Every row gives one point. Before rounding, the points of a table are all equally far from one centre. They may lie mostly on one side of it. Write the centre, to within rounding.
(in the rows, 128 means zero)

Points:
[[188 137 115]
 [151 151  91]
 [104 112  94]
 [143 117  80]
 [ 97  85 136]
 [107 161 151]
 [113 167 125]
 [101  82 125]]
Centre: [140 120 134]

Points (12 x 6):
[[180 131 115 163 117  99]
 [125 108 118 167  75 114]
 [170 119  92 159 133 124]
 [170 157 143 167 150 117]
 [143 104  92 138 113 134]
 [157 150 137 157 133 164]
 [143 154 134 191  78 133]
 [148 143 115 204  88 126]
 [136 131 156 199 136 132]
 [170 110 134 162 112 134]
 [164 123 128 154 104 155]
 [140 113 150 181 128 150]]
Centre: [127 143 121 160 120 119]

Points (16 x 9):
[[ 85 173 128 104 156 128 135 133  80]
 [125 126 111 100 112 164 161 150 137]
 [ 62 154 153  98 151 160 153 118 158]
 [ 67 149 121  75 152 127 149 124 122]
 [117 180 125 110 151 166 152 178 126]
 [ 91 148 117  91 176 127 172 144 135]
 [121 185  93  85 160 141 157 145 135]
 [110 170 130  85 141 134 154 139  82]
 [112 129 136  89 144 143  80 151 153]
 [117 158 142  51 159 124 126 139 144]
 [ 98 159  91 122 158 179 133 142 126]
 [130 148 123  84 161 172 165 134 124]
 [125 127 104  89 170 120 165 128 146]
 [128 127 124 101 183 121 103 152 148]
 [114 168 125  61 125  99 114 125 120]
 [132 136 175  89 143 145 119 153 171]]
Centre: [115 159 136 119 137 132 131 125 140]

Points, 19 rows:
[[111 126 132 147 172 133 180 131  67 107 133 129 109 121]
 [107  96 127 109 158 130 165 131  59 124 124 165 121  73]
 [ 77 106 134 130 169 129 162  96  81 117 128 122 108 111]
 [ 75 132 130 118 161 137 160 120  61 115 112 100 121 108]
 [102 126 134 120 149 156 120 140  63 145 114 124 119  89]
 [ 85 138 141 142 155 139 124 119  37 118 125 142 132  94]
 [ 86 109 121 107 189 152 177 125  65 133 123 133 134  96]
 [ 96 122 140 101 141 148 140 131  81  73 126 137 106 117]
 [ 94 140 137 122 125 122 177 115  85 128 137 143 145 102]
 [ 93 134 123 106 139 117 160 112  52 100 108 124 116 110]
 [102 112 148 155 155 143 140  90  56 121 125 158 137 107]
 [ 91 126 162 105 163 127 135 138  83 111 128 158 109 105]
 [ 86 137 118 115 143 165 132 101  48 115 122 135 117  85]
 [114 136 123 113 138 151 156 107  41 117 116 132 122  73]
 [129 109 134 136 156 133 159 114  61 107 128 141  90  93]
 [ 95  89 141 152 164 122 124 113  83 104 129 153 127  96]
 [ 75 102 108 116 174 114 143 122  58 108 132 118 130  98]
 [ 98 119 146 119 175 109 158 113  65 100 140 121 107 109]
 [ 90 122 133 108 165  97 149 108  76  90 126 129 132  85]]
Centre: [107 120 126 122 157 142 145 121  76 110 128 139 136 103]

Points (24 x 20):
[[147 120 135 130 136  95 110  87 101  99 102 147 138  77 130  84 103 109
  152 136]
 [141  65 138 106 135 118 150 158 116 103 125 189 179  94 136  79  78 146
  169 138]
 [148 119 123  91 106 117 108  94 109 111 128 192 133 123 113  76 160 117
  166 127]
 [179 140 203 109 124 122 159  75 101 151 121 147 156 110 123  97 122 127
  166 115]
 [171 108 161  88 148 115 135 113 121  92 133 137 126  95  80  91 149 150
  142 112]
 [106 101 161  79 115  92 127 132 144  87 185 139 144 136 126 109 136 130
  128 111]
 [166  87 124 149 140 138 127 139 142 130 128 160 162  50 128  76 123 115
  164 100]
 [158 120 171  72 142 118 128 119 123 133 111 151 130  94 112  94 134 126
  148  67]
 [139 111 146 132 134  78 132 155 143 162 145 198 185 151 100  81 142  98
  110 121]
 [193 118 188 108 100 115 130 121 148 112 101 157 176 116 155  91 145  70
  133 103]
 [175 107 150 100  91 105 129 113 122 116 118 193 142 119  97  97 165 176
  153 133]
 [146 148 112 113 137 114 130 123 120 164 140 173 185  95 127 103 156 146
  105  97]
 [132 118 130  97 145  98 126 114 155 137  98 171 142 120 152  80 121 145
  139  60]
 [150 109 220 130 125  99 143 136 109 169 110 140 142  66 123  74 160  98
  141 153]
 [152 134 132 101 102 121 147 127 153 148 168 193 144 102  98 107 160 106
  125 128]
 [154 107 137  92 106 125 121 196 148  93 151 180 154 148 133  58 157 112
  124 142]
 [160 104 164 122 122 103 116 116 102 131 139 194 152  92  96  95 123 102
  114 113]
 [132 147 126 133 100  58 127 135 131 160 132 199 176 114 138  80 151 137
  125 141]
 [167 130 196 109 137 107 115 131 132 147 113 150 132 142 159 113 147  63
  103 157]
 [139 124 174  83  99 141 125 121 105  97 108 153 126 114 103  85 114 135
  152  91]
 [148 126 122 138 165  98 102 106 128 129 138 198 178 114 157 102 131 105
  126 127]
 [179 101 134 111 115  99 100 110 132 128 129 177 141  85 113  91 140 174
  117 121]
 [128 120 131 160  93 119 137 110 139  93 147 142 124  98 128 116 137 146
  152  89]
 [176 102 153 130 158  91 167 139 135  87 144 179 161 115 129  93 137 136
   90 118]]
Centre: [141 104 152 121 125 118 142 139 133 140 122 135 158 129 142  90 138 130
 147 141]

Points (30 x 24):
[[138 188 128 126 130 113 122 117 189 106 153  81 130 186  91 102 135 120
  150 104 112 102 145 104]
 [117 152 135 144 159 131  87 102 154 118 137  65 159 117 129 101 117  90
  102 118 140  96 153  73]
 [ 95 185 129 135 142 120 135 119 166 127 159  50 155 147 122 100 135 109
  145 121 119 107 113 139]
 [105 171 153 110 130 166 101 157 166  94 161  48 124 110 118 105 128  99
  119 101 133 142 143 116]
 [129 191 136 147 119 122 123 114 167 112 155  59 158 160 107 138 153 111
   99 120 152 136 118  92]
 [104 208 131 130 133 116 113 135 173 112 142  75 137 141 105  90 174 105
  132 149 151  83 162 120]
 [ 97 191 103 129 152 115 137 162 189 138 143  73 143 126 138 138 142 110
  140 116  83 110 127  98]
 [123 207 159 135 144 157 125 107 170 138 139  77 109 159 133 113 133  88
  120 109 114 155 155 116]
 [ 59 214 143 131 114 127 135 145 158 108 154  71 146 135  97  98 142 119
  101  89 137 115 152 114]
 [ 60 186 160 117 132 131 104 165 177  88 143  87 169 121 114 119 116 113
  103 116 116 149 135  75]
 [ 98 177 159 111 146 145 132 151 161 136 125  63 110 114  94 165 153  89
  107 123 139 112 119 111]
 [115 171 132 128 139 132 125 161 148  76 162  54 134 126 123 129  97  91
   93 101 135 111 122 123]
 [109 195 137 152 130 129 155 163 152 118 161  44 139 127  90 120 130 117
  117 112 151  96 150 103]
 [ 93 190 146 122 143 140 120 138 174 114 174 100 160 141 127  72 122 111
  109 111 131 103 117  80]
 [ 72 168 145 142 145 111 112 168 136 132 161  59 109 121 101 115 162 109
  153 110 103 123 149 111]
 [117 196 150 153 135 134 124 156 136 115 158  65 147 156 153 149 132  99
   98 102 109 135 136 127]
 [ 83 192 119 102 160 138 109 118 141 129 138  85 120 133  92 110 168  98
  124 129 125 127 107  81]
 [ 97 183 110 120 151 131 138 126 153 105 151  89 136 155 108 124 146  94
   94 104 117 137  95 160]
 [ 90 180 147 144 147 150 133 127 141 139 181 110 168 130 117 101 115 111
   94 159 133 150 119 126]
 [114 191 120 114 116  94 105 131 159  79 166  66 104 133 104  99 142 122
  126 104 144 142 123  98]
 [ 74 178 139 162 119 122 112 148 146 113 180  66 128 124  95 103 158  87
  127 136 142 116 142 105]
 [ 75 191 144 151 157 128  92 162 163  92 168  92 133 159 114 131 128 117
  116 134 141 154 146 138]
 [111 161 138 154 158 126 110 162 175  89 134  66 120 139 125 146 138  95
   99 131 143  83 130 132]
 [ 87 180 140 118 137 113 135 160 179 101 184  73 149 102 127 119 133 100
  137 131 151 132 106 130]
 [117 207 153 127 147 143 128 179 156 136 116  71 136 136  94 145 156 121
  101 135 126 124 132 127]
 [103 159 145 138 148 125 110 162 175 127 150  44 123 123 107 106 159 125
  108 104 170 130 156  95]
 [ 95 170 159 139 144 115 132 149 200 107 179  57 154 148 121 124 120 112
  118 127 105 126 139 116]
 [ 95 148 168 150 148 122 111 157 143 116 159  86 133 135 105 106 153 112
  121 122 172 110  98  80]
 [ 89 203 152 117 133 110 111 136 142 121 146  44 139 118 101 123 131 103
  127 134 144 135 118 107]
 [ 95 163 159 138 148 124 172 143 139 105 171  51 141 145 131 139 155 104
  127 125 144 116 107 127]]
Centre: [110 148 132 124 127 125 143 134 146 106 123 122 139 127 122 124 135 115
 131 119 132 131 161 109]
